Rows are points. Before rounding, the points of a table are all equally far from one centre. They may lie mostly on one side of it. Where is the centre, to within rounding?

Points, 8 rows:
[[-0.66 -0.35]
 [ 0.53  0.18]
 [ 0.53  0.16]
 [ 0.36 -0.59]
 [ 0.36 -0.59]
 [ 0.07  0.54]
 [ 0.51 -0.42]
 [ 0.47  0.27]]
Centre: [-0.06 -0.10]

Points:
[[-1.02 -0.05 -0.02 -0.47  0.08  0.29]
 [-0.67 -0.15  0.15 -0.61 -0.41  0.55]
 [-0.37  0.02  0.57  0.12  0.22  0.65]
 [-0.63  0.27  0.73 -0.05  0.12  0.30]
 [-0.44 -0.64  0.11 -0.72 -0.32  0.36]
 [ 0.08 -0.32 -0.11  0.02  0.21  0.58]
 [-0.04 -0.03  0.79 -0.19 -0.47  0.33]
 [-0.16  0.22  0.54 -0.53 -0.02  0.09]
 [-0.37 -0.20 -0.16 -0.22 -0.39  0.78]
 [-0.14 -0.27 -0.07 -0.39  0.05  0.66]
 [-0.80  0.01  0.00 -0.53 -0.09  0.50]
 [-1.17 -0.59  0.58  0.38 -0.25  0.04]]
Centre: [-0.45 -0.30  0.18  0.06 -0.18 -0.01]

Points, 17 rows:
[[-0.24 -0.84  0.42 -0.56  0.45  0.61 -0.31 -0.08 -0.13  0.55 -0.56  0.01]
 [-0.29 -0.30  0.49 -0.42 -0.62  0.50 -0.20  0.39 -0.01  0.71 -0.48 -0.19]
 [-0.54 -0.35  0.34 -0.34  0.01 -0.03 -0.49  0.60 -0.47  0.42  0.39 -0.26]
 [-0.01 -0.22  0.02 -0.10  0.17 -0.40  0.25  0.57  0.29  0.40 -0.66 -0.21]
 [ 0.21 -0.78  0.22 -0.40  0.12 -0.05 -0.12 -0.28 -0.13  0.89 -0.22 -0.31]
 [-0.52  0.24  0.56 -0.10 -0.07  0.28 -0.14 -0.33  0.28  0.57  0.51  0.50]
 [-0.30 -0.36  0.09 -0.30 -0.26  0.49 -0.89 -0.09  0.22  0.79  0.18 -0.42]
 [-0.36 -0.78  0.33  0.07 -0.45 -0.03 -0.40  0.00  0.35  0.60  0.37 -0.27]
 [-0.24 -0.61  0.23 -0.21 -0.71  0.05 -0.71  0.35  0.33  0.12 -0.20  0.28]
 [-0.57 -0.30  0.64 -0.22 -0.12 -0.27 -0.59 -0.53  0.64  0.36  0.01 -0.74]
 [-0.39 -0.80  0.04 -0.36 -0.48  0.04 -0.75 -0.49  0.36  0.31 -0.08 -0.23]
 [-0.11 -0.55  0.69 -0.49 -0.29  0.26 -0.60 -0.71  0.20  0.57 -0.25 -0.41]
 [ 0.03 -0.35  0.95 -1.12  0.05 -0.60 -0.07  0.17  0.15  0.41  0.10 -0.45]
 [-0.07 -0.62  0.59 -0.46  0.36 -0.09 -0.80  0.53 -0.13  0.70  0.19  0.03]
 [-0.15  0.55  0.52 -0.27  0.17  0.17 -0.25 -0.10  0.27  1.01 -0.45 -0.13]
 [-0.71 -0.55  1.13 -0.51  0.20  0.13 -0.11  0.04  0.06 -0.16 -0.42 -0.49]
 [ 0.46 -0.52  0.09 -0.11 -0.27  0.32 -0.40  0.19  0.13  0.43  0.02 -0.61]]
Centre: [-0.22 -0.17  0.34 -0.55  0.12  0.06 -0.21  0.03  0.34  0.18 -0.04 -0.08]

Points, 24 rows:
[[-0.31  0.27 -0.44  0.95  0.30 -0.56  0.22  0.01  0.12  0.14  0.63  0.09
  -0.37  0.09 -0.24  0.00  0.08 -0.53  0.46 -0.82]
 [ 0.04  0.08 -0.49  0.44  0.48 -0.11  0.33  0.43  0.09  0.44  0.83  0.30
   0.19 -0.25 -0.31  0.15  0.08 -0.58  0.32 -0.61]
 [-0.41  0.28 -0.33  0.57  0.56 -0.36  0.18  0.58  0.43 -0.17  0.70  0.11
   0.03 -0.13 -0.39 -0.05 -0.31 -0.46  0.46 -0.40]
 [-0.21  0.01 -0.28  0.50  0.31 -0.27  0.46  0.68 -0.08  0.15  0.46  0.20
  -0.32  0.02 -0.15  0.31 -0.28 -1.03  0.22 -0.64]
 [ 0.27 -0.10 -0.50  0.75  0.50 -0.04  0.29  0.28  0.36  0.16  0.58  0.31
  -0.62 -0.22 -0.08  0.60 -0.24 -0.46  0.41 -0.54]
 [-0.08 -0.08 -0.20  0.65  0.89 -0.44  0.24  0.64 -0.06  0.24  0.44 -0.02
  -0.31 -0.24 -0.41  0.19 -0.28 -0.63  0.42 -0.44]
 [-0.31  0.11 -0.42  1.00  0.45 -0.35  0.22  0.45  0.55  0.42  0.56  0.53
  -0.15 -0.34  0.01  0.18 -0.34 -0.69  0.20 -0.58]
 [ 0.01  0.29 -0.60  0.53  0.32 -0.41  0.40  0.12  0.45  0.48  0.91  0.44
  -0.19 -0.38 -0.23  0.44 -0.12 -0.40  0.30 -0.60]
 [-0.17  0.32 -0.27  0.95  0.64 -0.26  0.13  0.54  0.41  0.47  0.75  0.25
   0.00 -0.31 -0.36  0.30 -0.32 -0.32  0.11 -0.68]
 [-0.21 -0.06 -0.66  0.49  0.34  0.06  0.38  0.33  0.36  0.40  0.55  0.22
  -0.16  0.04 -0.23  0.74 -0.22 -0.71  0.54 -0.41]
 [ 0.09  0.01 -0.24  0.60  0.61 -0.51  0.59  0.55  0.26  0.38  0.51  0.29
   0.16 -0.23 -0.63  0.23 -0.11 -0.52  0.59 -0.42]
 [-0.54  0.43 -0.57  0.63  0.42  0.02  0.32  0.09  0.10  0.40  0.46  0.15
   0.02 -0.20  0.09  0.81 -0.07 -0.81  0.41 -0.33]
 [-0.04 -0.08 -0.17  0.46  0.79 -0.30  0.43  0.68  0.14  0.29  0.84  0.47
  -0.21  0.08 -0.12  0.32  0.22 -0.51  0.48 -0.65]
 [ 0.11  0.47 -0.29  0.64 -0.07 -0.48  0.21  0.34  0.03  0.62  0.40  0.10
  -0.23  0.00 -0.04 -0.10 -0.10 -0.64  0.60 -0.77]
 [ 0.26 -0.17 -0.43  0.54  0.41 -0.54  0.39  0.56 -0.16  0.32  0.43  0.36
  -0.04  0.13  0.02  0.41 -0.11 -0.76  0.42 -0.34]
 [ 0.32  0.00 -0.07  0.75  0.43  0.02  0.16  0.49 -0.07  0.38  0.68  0.25
  -0.28 -0.47 -0.37  0.44 -0.04 -0.62  0.39 -0.66]
 [ 0.08 -0.12  0.06  0.69  0.80 -0.21  0.25  0.64  0.29  0.48  0.72  0.02
   0.04 -0.04 -0.38  0.16 -0.08 -0.73  0.50 -0.33]
 [-0.10 -0.24 -0.15  0.61  0.47 -0.05  0.26  0.94  0.34  0.39  0.49  0.35
  -0.08 -0.12 -0.29  0.56 -0.09 -0.41  0.63 -0.58]
 [-0.31 -0.19 -0.19  0.79  0.52 -0.55  0.36  0.70  0.45  0.23  0.56  0.19
  -0.33  0.26 -0.32  0.15  0.25 -0.64  0.55 -0.72]
 [ 0.25  0.25 -0.49  0.49  0.62 -0.46  0.16  0.57  0.17  0.15  0.59  0.55
  -0.45  0.21  0.04  0.47 -0.07 -0.50  0.66 -0.53]
 [-0.23  0.20 -0.23  0.57  0.40 -0.94  0.11  0.27  0.47  0.15  0.77  0.14
  -0.78 -0.26 -0.24  0.40  0.04 -0.73  0.63 -0.39]
 [-0.48  0.18 -0.65  0.86  0.27 -0.25  0.27  0.46  0.60  0.34  0.52  0.37
   0.14 -0.05 -0.61  0.12  0.01 -0.54  0.65 -0.24]
 [ 0.13  0.50 -0.43  0.97  0.45 -0.45  0.31  0.50  0.35  0.16  0.81  0.23
  -0.48  0.14 -0.36  0.05  0.17 -0.24  0.67 -0.58]
 [-0.30  0.37 -0.19  0.50  0.33 -0.04  0.35  0.29  0.62  0.42  0.82  0.20
  -0.17 -0.10 -0.41  0.17 -0.19 -0.99  0.54 -0.52]]
Centre: [-0.17  0.32 -0.03  0.57  0.26 -0.27  0.19  0.34  0.29  0.30  0.23  0.24
 -0.34 -0.07 -0.18  0.33  0.24 -0.38  0.19 -0.07]

Points:
[[-0.19  0.48  0.54  0.08  0.67  0.04 -0.21  0.24  0.48  0.60  0.00 -0.78
  -0.60  0.05  0.15  0.16 -0.09 -0.05 -0.03  0.56  0.17  0.18 -1.13  0.39]
 [-0.32  0.43  0.40 -0.27  0.54 -0.21  0.03  0.42  0.39 -0.31 -0.38 -0.13
  -0.38  0.12  0.13  0.64  0.29 -0.26 -0.05  0.28  0.30 -0.37 -0.91  0.07]
 [-0.67  0.22  0.27 -0.21  0.61 -0.14 -0.19 -0.07  0.58 -0.02 -0.14 -0.05
  -0.36 -0.23  0.45  0.20 -0.03 -0.19 -0.14  0.40  0.35 -0.04 -0.94  0.88]
 [-0.06  0.40  0.29  0.00  0.47  0.24 -0.07  0.04 -0.10 -0.13 -0.69 -0.49
  -0.18  0.04  0.10  0.66  0.03 -0.81 -0.17  0.23  0.04  0.38 -1.11  0.49]
 [-0.20  0.92  0.37  0.00  0.53  0.27  0.11  0.15  0.41  0.06 -0.54 -0.02
   0.17 -0.35  0.13  0.64 -0.36 -0.53 -0.20  0.51 -0.57 -0.34 -0.80  0.13]
 [-0.35  0.52  0.76  0.29  0.71 -0.04 -0.18 -0.24  0.12  0.01  0.06 -0.39
  -0.73 -0.25 -0.09  0.60  0.33 -0.20  0.10  0.55  0.55  0.12 -0.78  0.04]
 [-0.43  0.16  0.18 -0.40  0.40 -0.18 -0.39  0.23  0.12  0.25 -0.57 -0.58
   0.03 -0.20  0.53  0.41 -0.15 -0.59  0.27  0.29 -0.62  0.54 -0.96 -0.13]
 [-0.66  0.57  0.47 -0.23  0.21  0.28  0.11  0.13  0.67  0.45 -0.09 -0.13
  -0.44 -0.06 -0.04  0.09  0.30 -0.15 -0.11  0.71 -0.73  0.35 -1.25  0.16]
 [-0.51  0.88  0.27  0.59  0.70  0.47 -0.17  0.32 -0.26 -0.04 -0.06  0.29
  -0.38  0.37 -0.13  0.21  0.02  0.15  0.05  0.70 -0.04 -0.28 -0.77  0.43]
 [-0.34  0.86  0.11  0.19 -0.02  0.42 -0.39 -0.02 -0.25 -0.35 -0.21  0.32
   0.34 -0.37 -0.15  0.09  0.48 -0.34 -0.11  0.13 -0.01  0.12 -1.18  0.63]
 [-0.35  0.54  0.47 -0.29  0.84  0.15 -0.14  0.12 -0.28  0.59 -0.49 -0.25
  -0.33  0.15 -0.03  0.49 -0.11 -0.62  0.10  0.99 -0.66  0.08 -1.07  0.43]
 [-0.33  0.57 -0.01  0.07  0.42  0.33 -0.02 -0.34 -0.13  0.08 -0.88 -0.49
  -0.27 -0.26  0.45  0.37 -0.10 -0.49 -0.51  0.64 -0.40 -0.38 -0.68  0.78]
 [-0.65  0.37  0.42  0.10  0.92  0.12  0.33  0.42 -0.20  0.03  0.10  0.05
   0.31  0.11  0.29 -0.17  0.24 -0.39  0.00  0.72 -0.08 -0.09 -1.32  0.46]
 [-0.46  0.24  0.38 -0.38  0.40  0.71  0.50  0.43 -0.09 -0.31 -0.37 -0.31
  -0.24  0.04  0.23  0.36 -0.40 -0.43  0.72  0.43 -0.33 -0.05 -0.82  0.29]
 [-0.17  0.72  0.14 -0.46  0.53  0.55 -0.33  0.56  0.05  0.01  0.06 -0.33
   0.20  0.32  0.20  0.22  0.20 -0.06 -0.27  0.28 -0.29  0.04 -1.17  0.07]
 [ 0.21  0.16  0.50  0.44  0.00  0.28 -0.15 -0.53  0.28  0.31 -0.26 -0.20
   0.21  0.46  0.17  0.22  0.31 -0.39  0.11  0.53 -0.48  0.35 -1.12  0.10]
 [-0.53  0.36  1.09  0.00  0.92 -0.07  0.17 -0.09  0.73 -0.16 -0.21 -0.01
  -0.16 -0.35 -0.12  0.06  0.30 -0.05  0.19  0.10 -0.23  0.13 -0.86 -0.03]
 [-0.33  0.35  0.63 -0.18  0.27  0.36  0.02  0.20  0.10 -0.28 -0.61 -0.20
   0.15 -0.20  0.49  0.01 -0.14 -0.79  0.31  0.69  0.38 -0.02 -0.91  0.33]
 [-0.46  0.32  0.45  0.03  0.53 -0.17  0.40  0.35  0.88  0.33 -0.15 -0.51
   0.18 -0.01  0.03  0.05  0.05  0.14  0.10 -0.04 -0.18 -0.16 -0.96  0.43]
 [-0.63  0.40  0.83  0.41  0.82  0.08  0.28  0.02  0.33 -0.02 -0.51 -0.07
   0.08  0.24  0.05  0.16  0.05 -0.06  0.02  0.67 -0.17 -0.48 -1.05 -0.02]
 [-0.30  0.42  0.31  0.61  0.64  0.09 -0.27  0.07  0.14  0.44 -0.67 -0.20
   0.04  0.00  0.48 -0.27 -0.44 -0.64  0.20  0.49  0.02  0.42 -0.45  0.50]
 [-0.16  0.60  0.44  0.46  0.36  0.43  0.14  0.15  0.38  0.19 -0.17  0.42
   0.02 -0.11 -0.04  0.31  0.19 -0.07  0.50  0.93  0.03 -0.17 -1.03  0.55]
 [-0.39  0.73  0.74 -0.20  0.29  0.38 -0.35  0.17  0.27  0.16 -0.31 -0.14
   0.08  0.01  0.07  0.33  0.56 -0.40  0.66  0.65 -0.23  0.20 -1.21  0.05]
 [-0.41  0.71 -0.08 -0.24  0.74  0.32 -0.25  0.42  0.07  0.52 -0.09 -0.19
  -0.31  0.22  0.01  0.64  0.06 -0.10  0.38  0.43 -0.44 -0.41 -1.16  0.49]
 [-0.41  0.65  0.33  0.29  0.28  0.34  0.20  0.44  0.37 -0.07 -0.62 -0.61
  -0.42 -0.02  0.01  0.42  0.06 -0.20  0.08  0.29 -0.28  0.48 -0.92  0.70]
 [-0.67  0.79  0.98 -0.37  0.48  0.27  0.62 -0.13 -0.39  0.11 -0.18 -0.56
  -0.38 -0.13  0.22  0.03  0.27 -0.43  0.22  0.26 -0.01 -0.34 -1.13 -0.31]
 [-0.77  0.48  0.22 -0.25  0.28  0.37  0.21 -0.04 -0.26  0.37 -0.53 -0.09
   0.00 -0.31  0.00  0.26  0.24  0.00  0.33  0.31  0.14  0.30 -1.63  0.07]
 [ 0.00  0.58  0.44  0.62  0.18  0.31  0.02  0.50  0.33 -0.04 -0.53 -0.11
  -0.36 -0.01  0.05  0.11 -0.41  0.04  0.20  0.68 -0.32  0.06 -1.25  0.44]
 [-0.48  0.44  0.51 -0.13  0.17  0.34 -0.20  0.22 -0.32  0.36 -0.18  0.22
  -0.05 -0.02 -0.02  0.23 -0.57 -0.70  0.40  0.54 -0.48  0.47 -1.16  0.86]
 [-0.29  0.65  0.34 -0.20  0.39  0.14  0.00 -0.07  0.24 -0.39  0.00 -0.05
   0.02 -0.22 -0.13  0.54 -0.13 -0.39  0.23  0.44  0.29  0.02 -1.10  0.88]]
Centre: [-0.22  0.24  0.40  0.01  0.22  0.06 -0.04 -0.02 -0.30  0.22 -0.08 -0.14
 -0.24 -0.28  0.06 -0.06  0.10 -0.16  0.10  0.22 -0.37 -0.12 -0.55  0.23]

Points, 31 rows:
[[-0.57  0.54  0.57  0.04  0.43  0.03 -0.65 -0.42 -0.57 -0.41  0.61 -0.45
   0.38  0.13 -0.15 -0.31 -0.50 -0.51 -0.55  0.20  0.50  0.09 -0.07  0.19]
 [-0.36  0.11  0.61  0.19  0.56  0.14 -1.20 -0.17 -0.37  0.01  0.39 -0.59
  -0.34  0.06 -0.02 -0.41 -0.47  0.17 -0.49  0.09  0.29  0.25 -0.21 -0.35]
 [-0.21  0.03  0.48  0.12  0.64  0.04 -0.84  0.09 -0.44 -0.41 -0.10 -0.57
   0.16  0.52 -0.10 -0.27 -0.52  0.31 -0.59  0.39  0.41  0.38  0.10 -0.34]
 [ 0.19  0.70  0.04  0.11  0.29  0.19 -0.97 -0.44 -0.87 -0.07  0.07 -0.26
   0.19 -0.26 -0.37 -0.66 -0.79  0.02 -0.51  0.60  0.40  0.33  0.19 -0.37]
 [ 0.13  0.26  0.55 -0.25  0.40  0.25 -0.84 -0.48 -0.38 -0.40  0.37 -0.40
  -0.04 -0.17  0.44 -0.55 -0.36 -0.46 -0.30  0.02  0.34  0.57 -0.22 -0.49]
 [-0.22  0.28  0.61 -0.19  0.15 -0.03 -0.93 -0.14 -0.37 -0.17  0.11 -0.49
   0.11 -0.28  0.36 -0.59 -0.67 -0.15 -0.71  0.65  0.20  0.40 -0.27 -0.53]
 [-0.12  0.48  0.22  0.56  0.12  0.34 -0.71 -0.07 -0.55 -0.40  0.28 -0.15
   0.73 -0.29 -0.21 -0.13 -0.81  0.04 -0.52  0.35  0.36  0.54 -0.02 -0.30]
 [-0.09  0.48  0.23 -0.16  0.23 -0.26 -1.30 -0.33 -0.78 -0.17  0.50 -0.37
   0.17 -0.30 -0.37 -0.53 -0.10 -0.26 -0.13  0.27  0.27  0.24  0.46 -0.50]
 [ 0.20  0.45  0.15 -0.17  0.55 -0.03 -0.87 -0.31 -0.45 -0.83  0.37 -0.19
   0.06  0.03 -0.03 -0.74 -0.56 -0.25 -0.04  0.30  0.16  0.34 -0.27 -0.44]
 [-0.46  0.33  1.00 -0.33  0.13  0.02 -1.15  0.01 -0.59  0.12 -0.03 -0.64
  -0.17 -0.04 -0.10 -0.35 -0.35 -0.03 -0.24  0.14  0.31  0.18 -0.39 -0.03]
 [-0.03  0.73  0.02 -0.09 -0.15  0.09 -1.18 -0.18 -0.95 -0.48  0.37 -0.59
   0.23 -0.12  0.07 -0.21 -0.78  0.08 -0.36  0.31  0.34  0.12  0.13 -0.20]
 [-0.14  0.45  0.79 -0.19  0.08  0.32 -0.96  0.05 -0.80  0.16  0.02 -0.51
   0.38 -0.24  0.06 -0.32 -0.44  0.31 -0.60  0.46  0.38  0.64 -0.04 -0.37]
 [-0.10  0.42  0.57 -0.30  0.04  0.09 -0.58 -0.38 -0.83  0.27 -0.07 -0.23
  -0.17 -0.41 -0.37 -0.49 -0.51 -0.55 -0.24 -0.63  0.20  0.00  0.07 -0.41]
 [-0.17  0.77  0.06 -0.59  0.33  0.33 -1.24 -0.31 -0.78 -0.06  0.02 -0.51
   0.05  0.18  0.05 -0.27 -0.12 -0.05 -0.87  0.24  0.00  0.20  0.02 -0.46]
 [ 0.22  0.26  0.53 -0.12  0.37  0.20 -0.96 -0.49 -0.86 -0.09  0.19 -0.08
  -0.15 -0.36 -0.41  0.05 -0.43 -0.05 -0.36  0.30  0.13  0.37  0.07 -0.63]
 [-0.28  0.67  0.57  0.04  0.55  0.52 -1.00 -0.34 -0.67 -0.26  0.20 -0.16
   0.17  0.09 -0.27  0.02 -0.37  0.08 -0.36  0.41  0.49  0.07  0.30 -0.12]
 [-0.13  0.31  0.12 -0.29  0.40  0.41 -1.25 -0.33 -0.01  0.31  0.46  0.11
  -0.36 -0.28 -0.07 -0.51 -0.54 -0.16 -0.51  0.09  0.02  0.17  0.10 -0.15]
 [ 0.03  0.49  0.47 -0.40  0.49  0.10 -1.14 -0.20 -0.53 -0.33  0.34 -0.08
  -0.07 -0.10 -0.23 -0.55 -0.80  0.21 -0.38 -0.01  0.70  0.57  0.08 -0.43]
 [-0.01  0.26  0.56 -0.25  0.31 -0.22 -1.18 -0.16 -0.56 -0.75  0.44 -0.39
  -0.02 -0.02 -0.07 -0.36 -0.68  0.01 -0.54  0.15  0.62 -0.04 -0.20 -0.21]
 [-0.62  0.37  0.36 -0.45 -0.23 -0.15 -0.76 -0.77 -0.53 -0.02  0.56 -0.11
   0.11 -0.22 -0.10 -0.51 -0.23  0.33 -0.13  0.59  0.18 -0.03 -0.22 -0.38]
 [-0.03  0.27  0.72 -0.32  0.48  0.15 -0.88 -0.14 -0.42 -0.31  0.17 -0.49
  -0.43 -0.01  0.38 -0.46 -0.50 -0.36 -0.36  0.20  0.17  0.06  0.00 -0.22]
 [-0.21  0.33  0.22 -0.23  0.16 -0.21 -1.08 -0.74 -0.86 -0.05 -0.28 -0.54
   0.33 -0.01 -0.22 -0.06 -0.87 -0.08 -0.56  0.15  0.46  0.17 -0.33 -0.17]
 [-0.26  0.31  0.66 -0.14  0.37  0.02 -1.07 -0.34 -0.78 -0.08  0.64 -0.30
   0.29 -0.11  0.04  0.01 -0.05 -0.33 -0.18  0.40 -0.08  0.35 -0.17 -0.57]
 [ 0.12  0.34  0.39  0.01  0.15  0.17 -0.96  0.11 -0.63 -0.31 -0.10 -0.51
   0.57 -0.76  0.12 -0.46 -0.44  0.37 -0.56  0.15  0.55  0.04 -0.09 -0.06]
 [ 0.34  0.95  0.16  0.11  0.34  0.32 -1.10 -0.32 -0.83  0.12 -0.05 -0.33
  -0.02 -0.18 -0.28 -0.32 -0.30  0.30 -0.86  0.40  0.19  0.08 -0.39 -0.06]
 [-0.05  0.62  0.46 -0.61  0.07  0.13 -1.07 -0.21 -0.68 -0.10  0.32 -0.30
   0.05  0.24 -0.20 -0.28 -0.49  0.07 -0.60  0.16  0.34  0.81  0.24  0.35]
 [-0.16  0.27  0.04  0.05  0.21 -0.07 -1.44 -0.55 -0.85 -0.09  0.13 -0.41
   0.20 -0.05 -0.19 -0.42 -0.52 -0.23 -0.49  0.69  0.01  0.14 -0.09 -0.09]
 [-0.04  0.47  0.43 -0.21  0.11  0.20 -1.36 -0.05 -0.85 -0.06  0.16 -0.68
  -0.04  0.00 -0.35 -0.44 -0.35 -0.03 -0.81  0.42  0.13  0.42 -0.28 -0.37]
 [-0.11  0.45 -0.14  0.17  0.46  0.13 -1.18  0.14 -0.72 -0.58  0.24 -0.34
   0.13 -0.22  0.07 -0.24 -0.53 -0.20 -0.44  0.70  0.30 -0.28  0.12 -0.01]
 [-0.01  0.39  0.31 -0.07 -0.08  0.03 -1.32 -0.21 -0.75 -0.39 -0.25 -0.23
  -0.01 -0.19  0.33 -0.43 -0.13 -0.05 -0.14  0.90  0.58  0.38  0.01 -0.31]
 [-0.35  0.52  0.41 -0.11  0.06 -0.01 -1.27 -0.30 -0.37 -0.05  0.10 -0.18
   0.15  0.06 -0.32 -0.58 -0.72  0.15 -0.51  0.59  0.17  0.60  0.19 -0.01]]
Centre: [-0.08  0.29 -0.07 -0.07  0.01 -0.09 -0.54  0.08 -0.55  0.14  0.13  0.08
  0.13  0.13 -0.02 -0.31 -0.12 -0.12 -0.37  0.06  0.50  0.15 -0.25 -0.17]
